Each row of a before or after table is a point. One or more steps were done to the points. Then noise was added and the rows were shuffled. The steps act on columns, c1 being the first. What was done? A step turns or swaps two columns, mirrors them in a line or flattens them onto one, adds a multiple of one to another, or multiplies or shifts one. Angles are multiples of 10 degrees, from the lower column toward the higher: turns from -170 to 170, lines from 10 to 170 but not 90. Use the fewest steps. Two steps may share a column if one is a turn and the other turns, adds or multiplies; they go together, in the order done. Otherwise the lowest column goes first.

Before (8 x 3):
[[ 59  13  12]
 [-40  15 -32]
 [-45  29 -53]
 [  5  54  23]
 [-13  27 -29]
 [ 61  19  16]
 [-27  67  69]
 [-15  78 -28]]
After (8 x 3):
[[-79  14 -31]
 [-43 -34 -49]
 [-26 -34 -31]
 [  8  59  12]
 [-29  -2 -33]
 [-47  23  21]
 [-73  -2  68]
 [  7  65  14]]
Steps: turn c1 and c2 by 70 degrees

Before (9 x 4):
[[ 21 -21  55 -42]
 [-41  71  30 -38]
 [ 24  44 -38 -51]
 [-78  43 -47  25]
 [ 39  24 -23  57]
 [ 45  19 -46  50]
 [ 17  -3  43 -18]
 [ -6   4 -22  42]
 [-64  -6 -54  37]]
After, 9 rows:
[[ 17   0  42  18]
 [-79 -33 -46 -36]
 [ 39 -11 -23 -62]
 [ -5   2 -21 -42]
 [ 24 -51 -37  40]
 [-41 -76  31  24]
 [ 21  14  56  46]
 [-59  14 -53 -35]
 [ 45  -9 -47 -53]]
Steps: turn c2 and c4 by -170 degrees

Before, 10 rows:
[[ 12  13 -49  27  59  30  59 -13]
 [ 14   1 -52  47  36 -17 -68 -69]
 [-17 -47  21  -7  44 -63 -40 -13]
 [-24 -45 -23  -5   1 -16 -19  12]
 [ 13 -47  66  26  22  61 -32  18]
 [-58 -28  -9   1  60  12 -35  60]
 [  9  85  58  65  57 -12 -46  14]
 [-73 -24 -60 -69   0  47  61 -54]
 [-72 -27  36  52 -13   9  52   0]
 [ 57  72  20 -32  -9 -43 -39  34]]
After:
[[-58 -23  -9   2  62  12 -39  61]
 [ 14 -25  67  28  22  64 -42  18]
 [ 54  -1  18 -33 -10 -42   3  33]
 [-24 -20 -22  -4   2 -16 -33  13]
 [-70  16  36  52 -12   7  28  -2]
 [ 11  30 -48  25  58  32  49 -13]
 [ 12 -32 -52  48  35 -15 -50 -69]
 [  9   3  61  65  56 -10   0  14]
 [-73  21 -60 -68   1  46  35 -56]
 [-18 -27  22  -4  44 -63 -51 -18]]
Steps: flatten c2 and c7 onto the line at 60 degrees

Before, 14 rows:
[[ 13 -16  23 -20 -22  28  15 -15  11  83 -54]
 [ 29  20  36  -6  24  43   4 -30  64 -12 -19]
 [ 27 -20  10 -62  19 -17  33  -7  16   0 -29]
 [ 10   1  23 -45  12  -4 -44 -49 -19  -4 -43]
 [-25   4   1  16  -8 -60  73  11 -63 -13  37]
 [-27   4 -39  24  43 -42  65 -28   2  -5 -32]
 [-20   2  32 -38  10  21  15 -55  17  36  27]
 [-34  83  59  46  37 -83  61  52 -95  10  54]
 [ -4  26 -12  74   0 -51  24  -1 -35  25  32]
 [ 36 -24  49 -11 -18 -26  29 -63  -1 -11 -39]
 [ 60  41  -6  -5   1  10  13 -13 -27  54  31]
 [-14  78   9  35 -55 -91   0  52 -39  30  57]
 [ 33 -31  45 -11  11  44 -53  12  12  23  17]
 [-15  26 -12   5 -43   4  47  -3 -50 -10 -24]]
After, 14 rows:
[[-37  18 -15   1 -42  -1  44  12 -39  -8 -24]
 [-20   5 -45  24  47 -46  66  -9  19  -7 -31]
 [ 21 -10  23 -22 -26  31  18 -26   3  82 -60]
 [ 59  13  31   1  27  42  -1 -49  37 -12 -17]
 [ 37  30  -6  -2   0   8  13 -56 -52  52  33]
 [ 37 -23  47 -18  10  39 -55 -13  -1  25  16]
 [ 28 -13  51  -7 -17 -27  31 -87 -17 -12 -39]
 [-53   4   2  16 -11 -61  68  24 -40 -12  36]
 [-71  61  60  48  34 -81  58  80 -66  14  53]
 [ -4   0  21 -42  11  -8 -37 -55 -19  -6 -45]
 [-28  57   7  38 -51 -91   3  62 -24  27  57]
 [-23  20 -14  74  -5 -51  24  -1 -25  28  37]
 [-10   0  33 -35   8  21   8 -45  23  38  23]
 [ 33 -17   9 -61  17 -16  32 -31   5   1 -28]]
Steps: add -0.7 times c1 to c8; turn c1 and c9 by -30 degrees; multiply c2 by 0.7

Before, 10 rows:
[[ 13  19  37 -29   9  15  32 -23 -15  95   8  -5  62  44]
 [-12  38  35 -27  -7  46 -40   9  39  23  37 -57 -55 -16]
 [-43  -5  14  10  35  59 -71 -14  29  11  -7 -21 -72 -21]
 [-27   5  36  -6   2  -6  42 -29 -44  63  59 -10  11  41]
 [-48  32  40 -13  15 -59  60 -22  -3  74 -16  -9  25  45]
 [-25  23  16 -32  -6  60 -85  33 -14   8   6 -43 -59  33]
 [ -2  46  -2 -30  48  50 -26  -8   6  -9  19 -33 -49  22]
 [ 12  27  -2 -12 -24 -21  29 -21  -9  71  14  24  -6  33]
 [-22  -6 -19 -69  19  35 -45   7  -2  27  22 -47 -42 -15]
 [-22  56  42 -16   9 -10  45 -24 -56  82  -7   6   6  -7]]
After, 10 rows:
[[ 35  -4 -20  34  46 -69  34   6   3 -27  21 -48 -12 -13]
 [ 12 -30  33  -6 -11  -6 -48 -73 -31 -62  58 -13  -2  40]
 [ 55   5  17  60  57 -30  71  18 -27 -10   6 -45  16  32]
 [ 23  18  39 -58 -23 -11 -74 -23 -26 -74 -16  -9 -19  47]
 [ 63  17  13  58  78   8  52  15  23 -10  -7 -20 -21 -20]
 [-22   1  36  15 -60 -29 -28 -39 -24 -94  10  -6 -19  45]
 [ 24  54  37  46  53 -25  34  48  -4 -22  36 -59  17 -17]
 [  4  -6  43 -10  -4 -16 -50 -80 -80 -82  -6   7 -11  -7]
 [ 11  35  -1  50  58 -30  24  -4 -32  10  20 -31 -38  20]
 [-21  11  -1 -21   3 -13 -21 -30 -26 -71  14  24  24  33]]
Steps: turn c1 and c7 by 160 degrees; add 1 times c9 to c8; turn c2 and c9 by -50 degrees; swap c4 and c6; mirror c5 and c13 in the line at 140 degrees; multiply c10 by -1

Before:
[[-41  16 -32  36 -66 -36  10  36 -22  16  31  24 -47  -1   3  32  13  38
  -54 -20]
 [-12  -3 -11  19 -17 -32 -54  31 -25   1  -5 -47 -59 -28 -11 -14  19  52
  -54  16]
 [-36  29 -18  -3   9  42  41   8 -48   5  44   1  40  -6 -44 -59  25  23
   20 -26]
 [-27  34  24  -8  16  27  -9  23 -37 -21   3  -5   6  19 -47 -40  20 -40
  -40 -82]
 [ 85  91  14  24  32   5 -49  -3  40  66  -6 -10  39  27 -14  16 -44  14
  -15  54]
 [-46  32  29 -70  29  12  44  35   4 -16  59  10  11  41 -68 -44  55 -32
   15 -18]
 [ 42  75  37  -3  -9  43 -22 -92  47  17  -4 -30  18 -15 -56   8 -54  12
    0  28]
 [ 24  85 -20 -39  33  24 -50 -48  34  -3 -15 -26  80  13 -41  48 -71  32
  -12  37]
 [-24   0  -1  25 -37  23  27  14 -52 -60   5 -26  14 -20 -28  16  61 -24
  -17   6]
 [  8   4 -32  55  16 -23 -67 -20  70  90  16 -58  -3  37  40  40 -20  35
  -78  25]
 [ 24  58 -22  50 -33 -40 -36  -6 -14  60  31 -95 -46  34  36  64   2  84
  -94  18]
 [-16  -6 -11 -10 -24 -13  42  56 -34  -4  42 -44 -28 -50  23   3   7  -2
  -48 -37]
 [  1  24 -40 -14 -78 -30 -29 -16 -42  40   8 -30 -21 -13  53  10  40  22
  -51   7]
 [ -1  -4  -8 -37  14  47   1  18 -55  18  84  29 -18  -3 -53  10  45  -7
   -8 -29]]
After, 14 rows:
[[-13  -3  34  20 -18 -35 -54  28 -45   4  -2 -49  49  44 -15 -12  13  46
  -52  -1]
 [ 85  88  18  23  30  -4 -50  -3  33  64  -9  -6 -11 -41 -21  16 -48   3
  -12  55]
 [-41  19  10  36 -66 -38  11  35 -34  15  28  29  34  13   5  30  16  51
  -56 -38]
 [ 43  78  34  -2 -12  47 -19 -98  32  10  -5 -38 -12   9 -52  12 -55 -17
   -1  37]
 [ 27  61  50  48 -31 -41 -36 -10 -37  63  37 -95  56 -13  32  64   0  68
  -96   2]
 [  1  28 -10 -15 -77 -36 -27  -9 -38  38   9 -23  14  21  51   6  43  52
  -50  11]
 [ -1   2  -9 -31  14  49   4  20 -46  18  83  28   2   7 -53  14  34   5
   -8 -30]
 [-12  -5  -7 -11 -24 -16  45  60 -30  -5  45 -45  -1  52  27   3   6   4
  -49 -37]
 [-47  35   0 -65  29  19  48  35   3 -17  51  12  -1 -47 -60 -41  58 -48
   11 -21]
 [-28  -1 -16  23 -34  27  28  16 -43 -55  10 -20 -22  11 -27  12  59 -15
  -23   6]
 [-25  37 -20  -2  22  25 -16  31 -33 -19   5  -3 -31 -20 -45 -42  19 -44
  -43 -82]
 [ 15   6   8  56  14 -18 -69 -17  72  89  20 -63  22 -41  39  40 -20  50
  -79  22]
 [-34  29   7  -6  11  44  39   6 -55   9  45  -2 -47  -9 -45 -62  24  30
   21 -14]
 [ 24  82  15 -37  35  21 -51 -47  24   0 -14 -26 -61 -45 -40  48 -74  34
  -12  57]]
Steps: turn c3 and c18 by -50 degrees; add -0.5 times c3 to c9; turn c13 and c14 by -160 degrees; turn c13 and c20 by -20 degrees
